Every row gives one point. Two turns around zero, p and q, are shown by what they do to some points. Where does a point land after both, in the order given? Backwards means that the second turn is done in reverse. Each puzzle has new turns, and all numbers are rounded.
(in the rows, 128 means zero)

Turn p:
[158 122  98] => [169 123 117]
[118 146 163] => [102 144 155]
[126  82 112] => [135  83 109]
[ 76 158 123] => [ 85 160 100]
[136 159 156] => [121 156 159]
[154 101 116] => [157 101 128]
Turn q:
[162 133 104] => [150 140  94]
[ 95 153 156] => [110 145 172]
[ 90 100 121] => [ 89 101 130]
[155 145 176] => [173 134 164]
[148  92  99] => [133 100  86]
[118 145 111] => [113 148 121]
Where do these land?
p, then q backwards: [123 155  98] => [149 151 102]
p, then q: [167  77 118] => [163  78 107]
p, then q: [125 158 147] => [125 151 155]
q, then p backwards: [ 97 123 149] => [125 120 165]

Turn p:
[142 152 100 151 150  99] => [152 152 114 155 161 112]
[166 107  92 161 161 114] => [165 105 105 163 170 134]
[143 127 127 164 146 162] => [130 122 137 161 141 169]
[102 115 154  74 131  95] => [113 117 146  76 127  82]
[152 120 122 154  82 106] => [151 120 104 159  89 111]
[128 154 159 101 117 170] => [121 149 162 100 101 160]
[102 118  97  97 152 142] => [108 127 107  91 161 140]
[ 89 130 173 122  85 136] => [ 84 132 150 119  75 116]
Turn q:
[127 122 121  76 141 116] => [109 112 127  80 138 119]
[135 168 123 145 122  86] => [138 174 125 131 129  89]
[ 90 187 138 149 121  92] => [101 194 148 144 119  97]
[129  67 120 118 135 107] => [124  69 114 125 118 103]
[109 130 107 135 130 128] => [109 135 109 136 122 129]
[125 154 144 168 171 149] => [123 148 140 173 173 142]
[153  82 150  98  95 168] => [159  78 146 103 102 169]
[157 113 121 135 108 178] => [163 113 115 131 121 177]
Where do these land?
p, then q: [119 145 138 131 153 115] => [120 137 148 135 149 113]
p, then q backwards: [173 139 153  77 101 145] => [159 129 149  94  66 135]
p, then q: [101 110 130 119 121 115] => [103 119 124 121 112 109]
q, then p backwards: [196 117 111  83 139 132] => [163 102  93  69 153 122]
p, then q: [144 116 146 146 118 118] => [150 117 132 146 113 118]
q, then p: [ 89 114 121 158 147 169] => [ 81 122 118 164 134 161]
q, then p backwards: [ 75 154  97 182 117 103] => [ 87 165 116 180  86 109]

Turn p:
[120 129 108 126 142 167 124 100 123] => [116 135 112 120 146 162 136  98 119]
[103 134 112 160 154 133 105 136 111] => [112 140 108 166 154 131 110 122 112]
[169  98 119 111 145 133 115 118 125] => [160 110 135  98 152 142 108 120 123]
[130 116 120 127 127 103 114  96 115] => [128 125 129 114 131 104 108  97 118]
[134 120 142 125 164 146 127 100 142] => [124 122 154 120 164 144 141 108 127]
[ 83 111 106 153 141 172 134 118 139] => [ 90 112 105 159 140 168 136 101 136]
[153  99 148 149 101 106 149 114 126] => [154  95 154 132  95 112 126 111 121]
[127 169 154 105  99 123 105 173 124] => [123 174 137 122 100 123 119 184 132]
[142 160 155  85 113 121 168 171 115] => [136 135 130 101 103 114 168 194 119]
[130  93 133 111 127 110 143 120 142] => [127  90 139 108 127 116 126 124 143]
[115 178 112 156  96  95 124 163 146] => [136 169 105 169  98  93 131 148 157]
Turn q:
[141 132 136 117  98 134 138 129  99] => [140 135 148 113 106 114 143 122 106]
[107 114 114  94 146 107 142 107 118] => [115 126  98 100 153 126 151 106 126]
[ 97 129 151 127 126 109 130 112 141] => [ 96 117 131 121 132 113 131 116 155]
[158 147 154 122 132 113  95 126 141] => [140 142 161 121 149 118  92 125 142]
[124 106 124 135 113 114  88 100 110] => [124 128 113 122 113 111  92  89 119]
[157 115 151 127  98 135 122 173 131] => [157 102 158 121 112 112 113 161 114]
[155 150 117 161  95 137 120 132 137] => [157 148 142 152  92 126 115 137 141]
[136 120 110 111 124 179 132  73 132] => [128 141 125 107 103 190 133  93 124]
[ 83  97 163 134 152  79 151 170 147] => [ 95  66 116 138 167  84 144 154 148]
[144 146 120 146 168 133 128 118 106] => [129 153 131 161 155 142 131 115 109]
[104 112  81 131 141 129 177 156 143] => [135 110  77 141 130 141 175 161 134]
[130 169 115 130 142 167 115 140 130] => [119 168 137 139 125 158 120 158 119]
Where do these land?
p, then q backwards: [145 141 136 116  82 109 140 147 109] => [129 132 110 126  74 138 124 152 120]
p, then q backwards: [107 150 133 128 119 141 103 137 112] => [112 154 116 132 135 149 106 129 117]
q, then p backwards: [122 135 135 139 128 131 148 113 225] => [124 101 116 115 116 152 128 160 214]
q, then p: [117  78  70 122 153 144 150 123 128] => [149 101  65 118 137 166 132 104 118]
p, then q: [141 144 145 120 141 109 109 135 130] => [126 137 147 130 155 110 121 140 131]
q, then p: [154 156 142 111 148 166 139 145 119] => [124 139 146 136 132 151 151 166  93]
p, then q: [120  79 124 107 151  95  94 151 107] => [117 112  97 116 161 109  72 134 103]
p, then q backwards: [123 149 110 126 133 113 110 123 135] => [124 147 115 126 133 104 114 119 127]
q, then p: [118 144 138 117 123 151 146  99 123] => [103 133 135 119 110 141 160 123 126]
p, then q: [109 154 131 151 126 129 147 128 108] => [124 139 120 153 110 109 156 122 124]
p, then q: [151  77 144 172 104 121 122 107 113] => [139 105 150 129 100 121  89  75 110]

Turn p:
[117 142 141 152 113 164 155 148 125 134 117 144] => [127 147 125 123 117 140 170 149 111 112 108 146]
[117 150 138 108 125 123 170 152 117 143 107 158] => [124 164 117 102 137 102 156 140  97 144 122 135]
[155 151 115 109 135 166 112 118 156 142 133 102] => [152 138 139 116 142 183 128 128 150 133 146 110]
[ 97 134 101 167 120 139 170 114 141 147 132 113] => [106 139  76 130  91 152 147 133 123 109 140 131]
[ 95 101 146 108 134 118 107 106 112 107 101 101] => [100 130 149 137 122 125  88  92 112 123 100 108]
[116 147 112 145 151 121 105 134  95 110 129  98] => [137 140 119 154 142 123  93 131 126  84 129 117]
[ 97 120 132 108 138 159 134 121 145 161 157 140] => [ 91 139 142 129 130 160 144 125 116 144 163 147]
[129  85 105 148  93 134 102 122 134 122 151 132] => [124  89 149 132  82 131 116 134 150 118 140 147]
[137 157 116 135  95  91 155 132  99 103 138 143] => [157 140 111 134 107  68 148 131 128 118 138 115]
[135 120 149 156 133 132 108 111 154 109 154 123] => [121  97 134 163 132 143 141 121 159 125 121 126]
[157  95 117 106 171 146 138 102 149 115  99 117] => [122  97 121  80 158 157 116  89 133 127 117 116]
[155 113 147 139 138 112 167 142  87 114 133 152] => [147  98 115 124 144  85 154 125  89 119 120 139]
[134 124 160 104 125 102 105 161 146 157 107 113] => [126 133 142 130 143 130 100 160 119 180 104 115]
[119 140 123 105 152  96  97 136 130 103 135 132] => [116 136 142 137 160  97 100 126 152 127 138 113]
[160 141 119 132  99 117  96 120 129 153 125 153] => [169 134 136 129 114 122 119 134 155 156 132 158]
Turn q:
[110  85 171 138 138 111 154 144 123 130 110 119] => [117 118 167 157 133 117 128  77 123 135 112 145]
[115 141 135 131 124 111 124 124 152 128 178 182] => [116 151 119 150 117 145  98 152 145 114 168 167]
[118 142 127 141 127 170 144 142 120 111 113 110] => [115 103 123 129 138 151 164 126 111 115 116 112]
[118 136 134 112 139 112 134 155 140 129 136 144] => [123 126 145 129 120 135 126 129 161 115 134 145]
[225 143 126  82 130 138 150 123 107 130 117 130] => [195 144 144  89 100 140 141 108 129 124 168  70]
[135 144 114 111 118 126 138 115 169 143 118 109] => [131 126 105 128  91 127 140 134 151 154 120 114]
[111 136 127 121 135 114 131  95 111 115 118 110] => [111 154 123 114 120 104 142 124 111 124 110 127]
[104  95 127 139 109 117 124 110 128 128 129 162] => [128 136 134 140 131 127 109 135 103 148 128 174]
[142 144 119 139 124 110 148 153 104 141 108 126] => [148 119 159 137 134 108 155 142 134 121 132 114]
[102 103 121 129 117 162 142 145 107 117 120 131] => [114  95 147 117 139 147 139 126  96 129 121 144]
[120 144 149 148  96 136  75 136 128 136 111 102] => [139 115 108 152 140 127 102 148 120 111  74 105]
[121 133 126 147 145 154 140 118 143 141 110 125] => [114 132 120 141 141 148 152 126 129 153 121 117]
[120 124 125 123 143 134 100 130 108 141 115 117] => [123 131 138 109 152 125 116 134 128 131 104 114]
[114 102 107 149 139 114  74  93 141  85 121 109] => [128 141  68 106 162  99 113 115 116 134  97 158]
[166 145 113 110 136 110 141 138 139 145 218 145] => [119 128 121 122 106 120  92 144 162 112 217 115]
Where do these land?
p, then q: [159 104 136 167 132 144 158 156 132 126 135 150] => [146 102 166 111 131 135 147 103 123 144 151 160]
q, then p backwards: [113 131 107 117 151 114 109 107 102 161 137 101] => [107 128 125  92 130  97 131 161 145 113 106 134]
q, then p backwards: [106 166 161 129 145 104 123 159 121 120 146 132] => [ 95 140 113 152 137 146  98 134 129  85 137 131]
p, then q backwards: [114 122 127 111 105 125 112 134 110 156 123 109] => [130 117 142 112 103 128 127 104 120 152 137 146]
q, then p: [120 102 129 114 137 128 126 147 123 122 164 161] => [111 121 169 146 144 125 138 118 142 132 144 151]
p, then q: [114 156 105 107 122 109  95 113 110 159 105 137] => [144 161 108 133 127 137 105 173 151 111 126 110]
q, then p: [150 122 131 159 118 141 143 119 175 114 143 138] => [139 108 105 125 105 145 137 131 144 106 163 157]
p, then q: [ 95 126 115 113 154 148 104 139 116 143 113 126] => [111 148 125 116 145 157 119 143 131  93 110 133]
q, then p: [167 134 109 144 105 148 144 120 136  84 131 119] => [155  96 117 103 111 117 132 117 116 102 168 120]
q, then p: [108 118 119 129 126  95 101 111 117 126  94 108] => [137 151 106 109 142 100 102 125 130 152 102 130]
q, then p: [144 107 176 144 134 164 129 152 140 118 164 150] => [123 103 149 157 129 165 136  98 147  85 138 153]
p, then q: [128 118 147  92 161 125 103 123  99 154 120 139] => [118 178 147 122 161 137 101 133 130 123 126 113]
p, then q: [142 151 104 110 107 108 163 119 166 109 102  99] => [125 100 105 101  81 104 139 133 146 147 111  94]
q, then p: [131 135 125 154  95 140 182  94 143  99 115 125] => [153 124  94 122  83 108 155 125  96 105 149 145]
